Each row is a point. To make a cloud, some directions were put in groups of two or more. Within a group, all points are equally far from the middle, so they leave a hole (a ring in 2 directions, a hollow ball in 3). The other directions are filled evenly. Then the cloud was stretched, turned, moved and blurred a little. Count the holes, and give their numbers of directions, smallest first.

Cloud (13 x 2)
[[ 35   3]
 [ 28  18]
 [ 36  -5]
 [ 35   0]
 [-27  27]
 [-44   2]
 [ -3  34]
 [-44   2]
 [-31  24]
 [ 28  17]
 [-34  21]
 [-39  14]
 [-15  33]]
Holes: 1 (2)

Cloud (20 x 3)
[[-29   4  17]
 [-60 -12 -26]
 [-20   8  36]
 [-12  21 -42]
 [-45  36  -1]
 [  9  42  20]
 [ 12   9 -41]
 [ -7  29 -19]
 [-40 -16  -5]
 [-51  24  -5]
 [ 10  34  -9]
 [-14  31  28]
 [-24  -8  39]
 [ -5  -5 -26]
 [  4  18   7]
 [-60 -14  12]
 [-24   5 -13]
 [-51  -6 -36]
 [ 20  30  14]
 [ -3 -10 -16]]
Holes: 0

Cloud (21 x 3)
[[-18  41 -33]
 [ 23 -41  -5]
 [-19 -39  -3]
 [ 28  -6   4]
 [ 13 -55  52]
 [-21   4  11]
 [ 42 -36 -22]
 [ 50 -21 -12]
 [-43  19  23]
 [-31 -26 -10]
 [ 56 -27  -9]
 [ -6  18 -10]
 [ 51 -49   6]
 [-15 -30 -36]
 [ 10  32   7]
 [ 46 -23 -19]
 [  3 -13 -25]
 [ -7 -17 -21]
 [  1 -14   4]
 [  0  15   1]
 [  9  21 -28]]
Holes: 0

Cloud (28 x 4)
[[ 27   5  -7 -45]
 [ 22  16  -5 -50]
 [-34 -22  43  28]
 [ 14   8  47   4]
 [ 25 -19   4 -32]
 [-34 -49  22  50]
 [ -9  -3 -15  24]
 [  5  20 -34 -22]
 [-34  -5   2  32]
 [ -3 -36   1 -23]
 [  3  10  -2 -16]
 [ 26 -33  60   1]
 [ 10 -47  12 -10]
 [-24  -4 -24 -28]
 [-28 -19 -22  11]
 [-29 -27  41  37]
 [-49  -4 -27  28]
 [ -4  -1 -15 -15]
 [-21 -39   6  -6]
 [-33 -41  52  -2]
 [-30  -7 -35  -5]
 [ -9  39  -3   8]
 [-48  -1  -4 -24]
 [ 19 -26  16   5]
 [ 22 -21 -24  12]
 [ -9 -55 -15  11]
 [ 43 -23  41  -3]
 [ 15   2   3 -19]]
Holes: 0
